Each row is a point. The ring and each string are closed loops that go straight from each point to the next, and from the last back to the first. Before rounding, they use only three directions, however many columns there are. How many times does the string pass through the ring? Passing back the other way cancels.
(in the rows, 128 means zero)

Ring:
[[174 141 108]
 [157 179 127]
 [128 186 148]
 [114 166 156]
 [101 137 134]
 [107 141  97]
 [135 135  76]
 [158 125  82]]
String:
[[ 85 143 131]
 [ 89 118 128]
 [121  98 133]
 [134 131 123]
 [124 161 108]
 [ 99 174  97]
 [ 80 157 110]
 [ 90 115 145]
 [112 104 159]
 [126 126 144]
 [118 174 122]
 [105 200 140]
 [107 206 159]
 [124 176 171]
 [139 135 172]
 [139 137 140]
 [127 174 125]
 [109 208 142]
 [102 199 151]
 [105 193 126]
 [113 170 124]
 [ 92 179 123]]
Times through: 3
String (27 x 3):
[[141 118 118]
 [135 149 106]
 [158  90 104]
 [167 109  70]
 [175 126  60]
 [152 156  85]
 [156 128 108]
 [173  95 118]
 [198  91  95]
 [174 142  78]
 [185 118  76]
 [189  84  86]
 [157 109 109]
 [138 145 108]
 [133 165  64]
 [119 180  41]
 [124 165  89]
 [133 133 113]
 [121 104 106]
 [ 93 136  84]
 [ 85 181  73]
 [112 169  97]
 [127 129 118]
 [109 117 105]
 [ 88 145  70]
 [101 148  68]
 [121 115  79]]
Times through: 2

Ring (8 x 8):
[[150 153 157 168  69 101 101 170]
 [129 155 163 172  53 122  81 171]
 [106 138 144 153  79 147  69 145]
 [ 99 122 123 137 113 159  79 127]
 [109 107  99 125 158 156 115 121]
 [124 107  97 125 166 141 131 125]
 [150 123 116 137 141 107 131 137]
 [157 141 141 155 100  95 116 156]]
String:
[[145 155 166 164  53  98  71 155]
 [158 163 174 173  43  84  80 169]
 [153 161 162 183  60 102 118 195]
 [138 150 145 178  85 124 133 195]
 [134 141 138 162  96 125 117 169]
 [148 144 151 152  81  98  85 144]
 [155 158 168 166  52  88  78 160]
 [147 161 173 171  42  96  72 165]
 [135 149 159 156  63 109  66 145]
 [126 144 151 156  74 123  76 149]
 [118 144 159 148  60 124  40 127]
 [102 141 160 143  53 138  18 116]
 [ 95 137 146 151  73 157  54 138]
 [105 138 134 167  94 160 114 178]
 [118 133 131 153 105 142 106 155]
 [116 128 131 139 105 137  80 128]
 [ 99 125 138 128  91 147  35 101]
 [ 94 133 149 136  70 150  24 109]
 [102 146 154 164  60 151  65 158]
 [113 151 151 179  67 148 105 190]
 [125 142 143 161  86 132 100 163]
 [133 146 154 157  71 115  76 149]]
Times through: 3
String (19 x 8):
[[128 147 144 174  82 133 119 186]
 [128 144 149 157  78 123  83 152]
 [120 150 166 156  46 122  40 138]
 [101 150 164 163  45 147  42 149]
 [101 139 141 161  81 158  84 161]
 [ 95 132 130 156  98 169  94 158]
 [ 87 111 115 121 127 169  61 101]
 [ 89  99  99 107 155 169  72  86]
 [ 93  98  88 118 173 175 116 114]
 [111 118 104 148 147 161 146 162]
 [125 126 123 144 122 134 112 144]
 [129 124 120 139 127 129 110 136]
 [140 114 109 123 151 115 115 115]
 [160 112 107 117 161  93 124 108]
 [163 129 121 144 135  94 142 149]
 [147 140 133 164 107 114 139 176]
 [133 137 134 158 104 126 118 163]
 [141 141 143 154  91 110  99 152]
 [129 142 138 168  94 133 123 178]]
Times through: 2

Ring (9 x 12):
[[161 183 139 146 164 130 119 123 118 111 149 150]
 [162 165 131 161 170 128 103 125 121 149 125 150]
 [148 110 117 162 156 129  92 143 125 199  88 133]
 [121  77 123 138 112 114 107 147 122 192  72 114]
 [ 98  73 138 105  69  97 135 142 115 148  81 102]
 [ 93  79 143  82  57 104 154 149 111 110 105  93]
 [103  87 137  79  75 125 155 161 112  97 127  92]
 [123 110 130  88 108 146 148 167 114  91 149 100]
 [151 166 136 120 149 142 134 142 116  90 163 132]]
String:
[[139 163 147 127 126 111 132 120 114 101 137 138]
 [161 223 159 151 155 102 126  91 113  83 156 168]
 [176 204 138 172 188 125 102 109 120 131 143 168]
 [173 142 110 172 196 155  86 150 127 187 119 144]
 [150 117 116 148 159 144 102 153 124 173 111 128]
 [135 138 139 135 125 111 121 127 117 135 114 133]
 [151 124 122 172 158 118  88 130 125 201  83 143]
 [150  74  98 174 169 145  73 164 131 249  64 124]
 [140  63 100 152 151 150  88 174 129 226  75 111]
 [131 100 124 128 125 131 117 153 120 158 105 115]
 [125  71 114 130 121 134 109 164 123 187  85 106]
 [100  35 119 120  82 111 114 161 121 204  53  94]
 [ 78  70 155  96  31  64 147 122 110 136  65 101]
 [109 119 151 107  80  92 143 124 111 110 109 118]
 [112  88 132 106  93 119 134 152 116 136 105 104]
 [103  61 125  91  81 128 140 170 116 138 102  88]
 [ 75  56 144  53  29 108 172 164 108  87 112  73]
 [ 85  91 154  57  39 103 177 148 106  61 131  87]
 [111 130 153  93  80 103 155 130 109  81 132 114]
 [126 108 129 108 115 135 134 156 116 122 127 109]
 [133  87 111  97 132 172 133 190 119 124 144  93]
 [130 122 134 116 119 127 131 145 116 122 126 118]
 [131 164 152 104 111 116 151 127 110  66 157 128]
 [153 179 140 110 148 147 144 143 113  62 183 131]
 [164 169 126 127 172 161 126 153 118  97 172 133]
 [151 124 117 132 158 156 114 162 122 144 134 122]]
Times through: 1

Ring:
[[108 110 153 142 137 131  92 112 127 141 134 136 148 132]
 [123 141 179 117 122 133 106  87 118 132 118 142 148 127]
 [113 138 145 138 104 129 135  94 115 112 130 138 133 130]
 [108 123 109 160 105 128 150 115 128 110 145 122 122 128]
 [135 130 106 145 119 134 162 127 164 131 144  87 117 108]
 [147 125 117 135 140 138 144 135 182 154 142  73 125 101]
 [116  93 113 159 149 133 109 143 162 153 151  99 135 121]]
String, 24 rows:
[[ 70  92  71 202  95 121 148 128 107  89 164 142 117 147]
 [ 81  87  78 194 114 124 135 137 126 109 163 128 122 140]
 [138 142 136 128 119 135 147 109 150 132 132 102 127 111]
 [176 178 156  93 115 141 174  97 172 141 117  76 122  88]
 [157 148 110 129 119 138 179 124 180 137 138  67 112  94]
 [145 127  92 147 127 136 170 141 184 140 149  65 112  99]
 [106  90  78 180 132 130 138 151 160 133 162  95 120 122]
 [119 112 116 153 130 132 130 129 151 136 145 105 129 120]
 [160 145 145 112 138 140 142 119 178 156 129  77 130  96]
 [155 123 126 127 153 140 132 139 192 168 139  66 130  96]
 [ 96  65  81 189 154 130 104 165 164 151 167  99 132 129]
 [ 75  54  76 204 148 126  96 163 144 139 172 119 134 142]
 [128 123 140 135 134 134 121 117 150 143 135 108 136 117]
 [100  94 117 165 136 130 106 132 138 137 149 123 137 132]
 [ 63  57  92 202 140 124  84 147 120 129 166 144 141 153]
 [ 91  92 152 155 143 129  71 116 116 141 139 151 155 144]
 [130 143 203 102 134 135  85  81 119 146 110 145 158 126]
 [101 122 180 131 125 129  82  88 100 129 123 164 156 142]
 [160 195 249  57 114 138 106  43 111 138  84 148 159 114]
 [151 172 198  89 116 137 126  73 129 135 106 127 144 112]
 [156 179 198  84 112 137 135  70 131 133 104 123 142 108]
 [139 182 198  93  92 133 139  56 103 110 103 148 140 121]
 [116 149 152 132  95 129 142  84 107 105 125 143 132 129]
 [101 134 123 155  90 126 152  96 106  95 138 142 124 135]]
Times through: 2
String, 22 rows:
[[137 154 139 125 104 133 159  97 138 119 128 111 124 113]
 [118 120 124 148 123 132 131 119 141 130 141 114 130 122]
 [107 107 103 166 121 129 136 129 141 124 150 113 125 126]
 [165 164 152 103 121 139 159 102 167 142 122  84 126  95]
 [175 166 140 103 124 141 173 112 185 148 125  64 119  86]
 [163 139 106 129 134 140 172 138 197 152 142  53 114  88]
 [115  94  85 172 137 132 137 151 167 140 159  88 122 117]
 [124 112 115 150 135 134 130 132 159 142 146  98 129 116]
 [147 134 141 123 138 138 132 121 168 153 132  88 132 105]
 [149 121 138 125 155 140 119 134 183 168 136  78 136 102]
 [ 83  51  83 197 160 129  85 167 155 153 170 111 138 137]
 [ 75  62  89 196 143 126  94 151 134 134 166 129 137 144]
 [102  97 121 162 135 130 107 129 137 136 147 123 138 131]
 [140 141 164 115 132 136 119 102 146 146 123 112 141 113]
 [ 79  79 106 184 131 125  99 134 121 125 156 140 138 145]
 [ 94 110 165 144 128 128  81  98 103 129 130 161 154 144]
 [139 170 224  84 117 135  99  58 106 134  98 154 158 124]
 [168 197 230  61 112 140 126  52 125 138  89 130 149 106]
 [127 140 155 126 118 133 127  98 131 129 126 125 137 121]
 [ 90 107 119 168 112 126 121 113 112 112 146 144 133 141]
 [ 63  93  94 196  95 120 128 115  89  88 156 163 127 156]
 [ 96 126 112 164  92 125 151 103 108  95 143 141 122 137]]
Times through: 0

Ring:
[[121  95 128  77 133 171 151  95  70  91 135  81 135  89]
 [150  93  91  79 127 151 167 143  73 133 125 104 136 112]
 [160 110  88 117 126 105 192 156 109 156 128 148 152 179]
 [130 126 130 169 124  95 185 131 121 141 145 159 155 197]
 [102 128 166 169 129 118 167  88 115 102 155 135 152 170]
 [103 114 160 117 136 147 157  67  98  77 149 102 147 130]]
String (29 x 14):
[[125 101 124 111 125 154 156 122  75 116 137 102 135 110]
 [121  95 121 115 118 170 144 140  54 123 137  91 123  82]
 [155  85  81  61 127 162 164 149  62 134 121  93 131  94]
 [178  86  57  37 134 141 185 152  82 143 112 109 143 126]
 [172  96  69  58 135 125 191 142  99 141 118 124 150 152]
 [134 107 116 118 126 133 170 129  91 127 136 121 142 140]
 [132 106 115 137 118 135 165 150  81 142 137 123 136 133]
 [125 110 127 137 122 135 164 131  87 128 141 121 139 136]
 [123 111 129 142 122 134 164 132  88 129 141 123 139 138]
 [134 115 116 159 118 115 175 155  96 152 140 143 142 163]
 [156 123  98 153 124  81 201 158 127 165 134 172 159 215]
 [156 126 103 147 130  73 207 141 139 156 135 176 166 229]
 [148 135 115 172 129  61 210 137 151 156 141 189 170 249]
 [124 135 141 193 123  82 189 129 132 143 150 172 159 216]
 [127 139 144 180 131  72 199 107 149 130 150 177 169 237]
 [121 125 143 154 130 107 179 104 120 117 147 144 156 184]
 [116 117 142 147 126 129 165 112  99 116 146 126 145 150]
 [ 99 119 160 172 120 136 153 111  90 112 153 122 138 137]
 [ 88 128 181 177 128 128 157  78 108  91 160 126 148 156]
 [ 99 128 175 135 143 121 171  44 128  70 155 124 162 174]
 [ 95 123 176 129 140 137 161  47 113  66 154 110 154 149]
 [ 90 116 174 141 130 154 146  71  89  78 154  99 140 117]
 [ 92 111 170 126 132 162 144  68  84  73 152  90 139 106]
 [114 105 149  57 150 160 161  37 101  53 140  82 153 117]
 [123 100 134  51 147 161 163  54  95  65 136  83 150 113]
 [122  94 131  44 145 175 154  60  80  65 134  71 143  90]
 [119  91 130  61 136 183 146  82  65  78 135  68 133  74]
 [137  86 108  29 141 179 156  86  70  83 126  69 138  80]
 [133  98 115  83 132 153 163 110  81 108 132  98 140 113]]
Times through: 3
String:
[[112  92 138  71 134 186 141  82  62  77 138  66 131  69]
 [107  99 144 103 128 175 141  96  65  90 142  80 130  82]
 [120 109 134 125 126 143 160 113  87 113 142 112 140 128]
 [127 105 128  86 138 145 167  87  96  94 137 103 148 130]
 [123 104 138  50 151 154 167  43 104  59 137  87 155 124]
 [122 110 138  85 143 140 170  67 107  81 140 106 154 142]
 [115 112 141 134 126 140 160 109  90 110 144 114 141 132]
 [109 115 150 140 128 138 160  99  95 103 148 116 143 138]
 [114 122 151 135 135 120 173  81 117  97 148 129 156 168]
 [109 133 163 161 136 101 181  75 135  98 154 147 163 199]
 [105 140 169 196 129  88 182  91 139 113 158 163 163 214]
 [102 129 161 200 118 113 165 122 106 127 156 146 145 171]
 [115 120 143 167 121 122 166 125  99 127 148 135 144 158]
 [131 116 125 132 129 117 178 117 109 124 140 135 151 167]
 [148 126 112 138 134  81 203 123 139 140 137 167 166 221]
 [130 118 126 143 126 114 177 125 108 130 141 139 150 169]
 [123 118 133 155 123 119 171 128 101 131 144 136 145 161]
 [118 126 141 190 118 104 174 139 109 143 150 154 147 181]
 [127 138 140 199 123  73 194 131 139 147 150 180 162 230]
 [129 140 142 185 131  67 201 111 152 135 150 182 171 243]
 [122 129 143 158 131  98 185 102 129 119 148 152 160 198]
 [118 115 138 141 126 131 165 113  96 116 144 123 144 146]
 [ 97 121 164 174 121 136 154 106  92 108 154 122 140 139]
 [ 91 122 174 168 126 138 152  86  96  93 157 117 142 138]
 [106 114 151 144 125 143 155 103  88 105 148 112 140 129]
 [116 111 142 120 131 141 162  94  95 100 144 111 145 135]
 [103 109 153 137 125 155 148 102  78 100 148 101 135 111]
 [ 96 103 160 107 131 176 138  75  70  74 147  77 133  84]
 [120  94 135  33 149 179 154  46  82  54 134  65 144  87]
 [129  94 124  39 146 169 160  64  85  70 131  76 145  98]
 [129  91 122  33 145 176 156  65  78  69 130  69 142  87]]
Times through: 0

Ring (8 x 14):
[[105 145 107 187 125 146 145 126 169 104 125 160 131 117]
 [122 105 124 210  97 182 125 128 169 107 133 151 130 123]
 [126  96 129 199  90 183 115 125 162 107 141 140 128 127]
 [129 112 131 154 103 149 110 114 146 108 153 121 120 125]
 [132 141 132 111 129 104 115 104 134 110 161 110 110 113]
 [128 175 125  82 158  64 129  98 131 110 159 111 104 102]
 [108 199 107  92 170  58 149 104 142 107 143 131 113 102]
 [ 95 185  97 139 154  96 156 117 159 104 127 153 126 112]]
String, 30 rows:
[[119 212 113  69 187  31 150  98 135 109 150 122 103  90]
 [ 67 235  75  71 181  40 166 105 142 100 128 144 128 120]
 [ 80 203  86 105 161  74 156 110 148 101 129 146 129 120]
 [119 154 119 139 138 111 134 113 151 108 143 134 118 110]
 [142 152 134 140 148 101 134 111 151 112 149 130 105  91]
 [113 177 109 153 158  99 156 118 163 107 129 155 119  98]
 [ 82 175  86 184 140 131 165 129 176 101 110 177 140 120]
 [ 66 158  77 206 118 163 161 136 181  97 103 184 153 139]
 [ 81 149  91 180 115 152 145 127 167 100 119 162 143 137]
 [125 129 124 174 119 144 130 120 160 108 139 142 122 113]
 [151 111 144 183 117 150 120 119 159 113 149 133 111 100]
 [140  78 139 234  84 205 115 131 173 109 138 149 126 118]
 [108  76 117 249  64 231 118 138 178 103 125 161 146 145]
 [ 95 102 106 216  80 200 125 132 170 101 125 158 146 146]
 [ 90 128 100 184 100 167 132 126 163 101 127 153 142 142]
 [125 132 125 162 121 136 127 117 155 108 143 136 120 114]
 [156 106 149 184 115 152 117 118 158 114 152 130 108  98]
 [145  87 141 228  94 193 119 130 172 111 139 148 121 111]
 [113 105 116 232  94 196 133 135 179 105 123 165 137 126]
 [ 80 132  90 227 101 187 149 138 183  99 107 181 151 139]
 [ 74 161  84 175 121 144 151 127 168  99 116 166 145 137]
 [107 155 109 155 133 123 141 118 158 105 133 146 126 117]
 [129 154 124 149 144 110 138 114 155 109 142 139 113 100]
 [109 192 106 128 167  79 157 113 156 107 132 148 116  98]
 [ 79 227  82  97 181  51 170 110 151 102 124 152 125 109]
 [ 64 236  72  80 181  44 170 107 146  99 124 150 130 119]
 [ 81 191  88 113 149  88 150 112 148 101 131 144 131 126]
 [121 168 119 119 150  90 137 108 146 108 146 129 113 105]
 [140 169 132 108 161  74 134 103 141 112 155 120 101  90]
 [144 192 133  78 183  39 140  96 134 114 160 113  92  78]]
Times through: 5

Ring, 9 rows:
[[118 144 141 146 124 138 158 141 127 116 134 126 128 108]
 [124 166 179 123 108 142 153 133 156 113 132 105 143 131]
 [126 164 194  96  90 144 153 127 171 121 129  95 152 147]
 [126 145 193  63  71 144 154 121 176 142 127  90 160 159]
 [120 120 162  66  82 138 154 122 149 160 132 105 156 142]
 [113  98 119  92 106 131 155 130 113 168 139 128 142 114]
 [110  83  94 109 115 129 160 136  95 168 138 142 129  99]
 [110  81  85 121 117 131 165 140  92 160 133 147 119  94]
 [114 109 107 139 122 135 164 142 106 135 131 140 118  97]]
String:
[[113  76 104  82  92 133 164 131 110 175 130 133 132 115]
 [115 116 129 111 112 134 156 134 120 148 136 126 137 113]
 [110 122 113 144 144 127 149 139  95 145 149 139 135  90]
 [106  85  79 134 138 125 156 140  76 165 145 153 125  81]
 [107  34  52  92  95 131 175 138  80 188 124 158 109  94]
 [109  36  52  99  92 134 180 140  83 178 118 159 102  94]
 [109 103  84 161 144 129 160 147  82 139 140 154 114  78]
 [116  77  89 116  91 141 180 143 111 144 113 145 102 106]
 [119 116 128 119 102 140 166 138 128 133 124 128 123 116]
 [119 130 141 120 109 138 159 136 131 132 131 122 132 117]
 [115 159 141 166 151 131 146 142 113 116 149 129 136  95]
 [120 173 159 166 140 138 151 143 132  99 140 121 133 106]
 [117 171 151 174 153 133 146 143 120 104 147 126 135  97]
 [118 136 143 125 117 136 155 136 128 132 136 122 136 114]
 [120 126 142 114 101 140 162 135 136 132 127 121 131 122]
 [118 119 131 117 104 139 163 137 128 135 127 126 127 116]
 [116 123 133 120 114 136 157 136 123 139 135 126 134 112]
 [112 129 117 152 142 130 152 142 101 134 145 138 130  91]
 [115 104 119 108 105 135 162 135 118 150 131 130 130 112]
 [112 122 118 139 135 130 152 139 103 142 144 136 133  96]
 [107  94  87 136 138 126 155 140  81 160 146 149 127  84]
 [108  43  71  75  91 130 168 132  89 195 129 147 125 104]]
Times through: 2
String, 11 rows:
[[128 121 190  27  40 148 163 116 187 158 115  86 158 174]
 [124 102 171  22  44 144 162 115 171 174 119  94 158 166]
 [113 100 127  81 103 130 152 126 117 174 141 123 150 119]
 [110 114 112 132 136 128 150 137  97 152 147 138 137  94]
 [114 107 119 112 111 134 159 135 114 151 135 131 132 109]
 [114  84 103 100  95 137 169 136 113 158 124 136 121 111]
 [116  89 102 114  96 139 173 140 114 145 120 139 112 108]
 [118 124 139 113 105 138 160 135 131 137 130 122 133 119]
 [115 157 145 156 145 132 147 140 117 119 148 126 139 100]
 [125 190 198 134 119 141 146 133 163 102 139  99 152 133]
 [138 156 244   7  14 158 164 109 233 137 105  59 169 206]]
Times through: 0

Ring:
[[ 90 174 111 149 125 198 111 110 122 129 176 174 148 113]
 [103 147 106 140 109 163 107 100 131 115 177 159 142 131]
 [143 117 104 135 133 128 124 103 118 123 137 133 124 134]
 [166 104 106 134 158 116 140 111 106 136 105 117 114 126]
 [164  95 114 126 161 114 150 121 109 144  96 106 116 113]
 [127 124 120 130 145 151 140 125 119 144 126 128 133 101]
 [104 159 117 143 141 188 126 121 117 142 151 157 143 100]]
String:
[[123 104 110 122 103 120 120 103 140 112 157 126 134 134]
 [147 103 103 129 124 112 124 100 124 117 137 124 123 140]
 [174 114  99 143 165 119 135 104  96 134 105 126 110 135]
 [161 129 104 146 169 140 136 111  96 142 109 134 116 123]
 [142 110 109 130 136 126 131 110 120 128 129 125 125 125]
 [143  96 110 123 125 111 131 108 128 122 132 116 125 130]
 [168  97 103 131 148 104 135 104 110 127 111 115 113 136]
 [171 126  97 149 169 130 132 103  92 136 108 135 111 134]
 [138 136 106 143 148 151 127 109 109 134 133 143 127 122]
 [124 121 110 131 122 139 123 108 128 123 148 135 133 124]
 [127 140 109 141 140 158 125 110 115 132 142 146 132 119]
 [115 137 110 137 122 156 119 108 126 124 157 147 137 122]
 [ 91 146 111 135  99 167 108 104 139 114 184 157 148 125]
 [ 74 197 109 158 120 222 101 107 121 127 194 192 155 112]
 [ 85 209 110 167 148 235 110 114 104 143 174 195 151 102]
 [122 146 111 143 143 168 126 114 113 137 142 149 135 113]
 [114 126 114 130 120 149 124 112 131 126 153 138 138 117]
 [ 90 156 117 138 118 184 117 115 131 130 171 159 149 108]
 [ 76 217 114 167 150 249 112 120 104 148 176 199 155  92]
 [103 185 110 159 152 210 119 116 104 144 156 177 143 104]
 [110 177 109 157 151 199 119 114 104 141 153 171 140 109]
 [118 136 111 137 129 156 123 111 123 129 150 144 136 118]
 [109 169 106 153 137 187 114 107 112 131 162 169 140 119]
 [112 166 103 153 133 181 110 102 113 126 165 170 138 126]
 [125 130 109 136 130 148 123 109 122 127 146 141 133 122]]
Times through: 4

Ring (6 x 14):
[[154 157 118 124 139  76 128 141 111 128 135 142 184 153]
 [141 167 113 157 155  88 148 105 105 157 156 129 177 173]
 [148 129 124 130 153 146 130  85 121 115 117 122 156 152]
 [151  98 139  92 133 176 101 107 138  72  76 123 136 116]
 [ 89 114 157 131 100 156 101 161 143 123  96 102  89  87]
 [ 96 143 145 142 104 104 114 177 129 147 124 114 117 107]]
String, 29 rows:
[[124 123 142 117 117 134 107 147 133 111 101 120 129 111]
 [129 114 146 100 110 138  97 159 138  94  88 124 128 100]
 [ 58 129 165 151  79 128 101 203 143 154 112  95  71  72]
 [ 42 147 162 177  81 109 114 204 136 186 136  90  69  83]
 [ 65 154 149 176 101 103 125 177 127 182 144  99  96 108]
 [118 141 135 140 126 116 123 138 124 137 125 118 137 129]
 [147 136 128 116 134 114 118 132 122 112 114 132 160 136]
 [113 162 128 158 128  86 135 146 114 163 149 121 147 142]
 [136 179 113 158 144  57 146 135 102 167 164 135 182 169]
 [173 182  98 143 165  49 153 110  93 150 165 151 220 194]
 [198 149 103 101 165  88 132  98 105  97 125 157 219 178]
 [153 144 120 126 147 108 129 113 115 121 126 134 173 154]
 [175 144 112 114 157 105 131 100 111 108 124 144 193 166]
 [146 181 102 174 170  77 165  84  95 174 175 130 192 196]
 [106 189 112 205 156  77 169  99  98 209 189 111 159 184]
 [103 178 120 193 146  86 158 113 105 197 176 111 148 168]
 [107 155 131 164 132 108 137 129 117 164 145 112 135 142]
 [173 148 112 113 153  95 130 111 111 110 126 145 195 164]
 [197 153 103  98 160  76 130 112 105  98 126 160 222 175]
 [183 167 104 112 152  52 134 133 101 120 141 159 220 174]
 [117 169 126 155 125  67 134 160 111 165 153 127 157 144]
 [123 163 130 135 114  60 121 184 116 148 140 134 159 130]
 [133 141 137 108 108  83 105 187 126 116 112 137 152 113]
 [144 126 136 100 120 115 104 155 129  97  99 134 151 117]
 [123 132 138 127 122 123 115 144 128 123 113 121 135 121]
 [ 54 142 157 176  95 126 120 175 135 178 133  90  76  95]
 [ 25 131 174 179  72 142 107 202 147 181 121  76  40  64]
 [ 60 113 170 140  78 153  94 194 150 137  96  92  61  63]
 [109 111 153 111 102 147  95 166 143 104  88 114 106  88]]
Times through: 0
String:
[[110 185 113 200 157  83 167  96  99 202 184 112 160 183]
 [ 90 163 130 189 136 110 148 118 115 188 160 102 125 149]
 [107 157 126 178 145 120 148 100 114 173 154 107 136 156]
 [146 140 117 149 165 143 145  64 114 133 134 119 161 170]
 [198 110 115  83 167 158 118  66 122  61  88 143 189 159]
 [212  93 118  59 166 177 105  63 129  31  66 148 190 149]
 [159  95 135  94 145 190 107  82 137  69  76 122 140 126]
 [108 124 142 141 125 152 119 123 132 130 112 107 114 118]
 [130 122 137 120 128 144 113 125 131 110 103 119 134 122]
 [158  88 144  71 124 178  88 124 144  52  60 129 135 102]
 [ 90  95 165 117  95 182  90 158 152 103  76  98  76  73]
 [ 38 124 170 172  83 156 108 180 147 169 115  78  47  72]
 [ 91 132 148 148 109 132 115 156 133 145 118 105 104 106]
 [127 128 138 120 122 127 112 143 129 115 108 123 136 119]
 [ 86 145 144 162 113 118 125 153 127 162 134 104 109 117]
 [ 47 159 156 185  87  93 122 201 130 196 148  94  82  96]
 [152 140 130  99 119  85 107 171 123 104 110 144 169 124]
 [149 140 127 113 131 101 117 142 120 113 116 137 166 136]
 [100 155 135 163 123 101 132 146 119 165 144 112 130 133]
 [129 175 118 156 137  60 142 145 105 166 160 132 173 159]
 [191 175  97 119 164  46 143 117  95 126 152 161 232 190]
 [185 140 112  98 154 101 123 110 113  93 115 150 200 161]
 [181 161 102 125 167  82 143  93 101 123 143 149 212 186]]
Times through: 0

Ring, 6 rows:
[[192  78 124 102 124 148 185 113 149  78 108 105  93 153]
 [208  95 115 106 106 132 138 113 146  92 129 114 118 139]
 [165 153 107 117 103 119  97  87  99 109 140 132 148 140]
 [107 173  97 146 117 113  91  97  92 127 140 140 149 124]
 [101 112  88 176 131 115 121 160 164 137 135 127 114  87]
 [128  86 107 146 139 138 176 144 163 105 112 112  90 120]]
String, 26 rows:
[[243  72 122  91 101 138 151 115 161  79 126 106 109 145]
 [240  80 110 107  93 124 117 130 170  98 141 114 123 124]
 [174 108 103 131 110 122 119 128 150 111 137 122 124 118]
 [191 114 103 125 100 117 101 122 145 112 144 125 135 119]
 [204 136 101 119  87 108  70 107 128 116 156 132 155 121]
 [170 184 114  98  97 120  87  51  60 101 140 138 165 163]
 [141 164 114 112 116 128 122  71  78 100 126 131 141 157]
 [145 136 102 135 114 120 111 112 123 116 136 129 133 124]
 [135 152  91 151 107 105  75 121 123 134 151 138 150 105]
 [ 83 213  97 144 116 108  73  70  53 131 143 151 168 135]
 [ 79 198 101 142 125 118 101  74  60 123 132 144 152 141]
 [ 96 164  99 148 126 119 112 101  97 123 131 136 137 127]
 [ 62 163  76 193 126  98  74 147 130 159 151 145 144  78]
 [ 81 122  66 212 123  92  69 193 185 171 160 139 132  45]
 [120 113  90 166 124 115 114 153 161 133 138 127 119  92]
 [131 117 102 145 126 126 135 129 141 115 127 123 116 118]
 [ 98 112 103 154 143 133 163 135 142 114 115 120 100 119]
 [104  76  96 172 145 131 171 174 188 122 117 113  84  94]
 [134  71  99 159 135 130 162 169 189 116 122 112  89  98]
 [148  92 104 142 126 130 150 141 162 110 124 116 104 116]
 [145 105 116 122 132 141 172 112 132  93 111 114 101 144]
 [158  82 136  94 146 167 237  93 126  60  83  98  73 180]
 [190  56 141  83 142 172 249 101 145  50  81  90  64 182]
 [185  75 112 123 120 136 160 137 169  96 121 109  99 126]
 [168 101 110 124 119 132 147 122 145 100 124 116 111 131]
 [171 113 124 100 123 145 170  89 114  81 110 113 109 163]]
Times through: 2
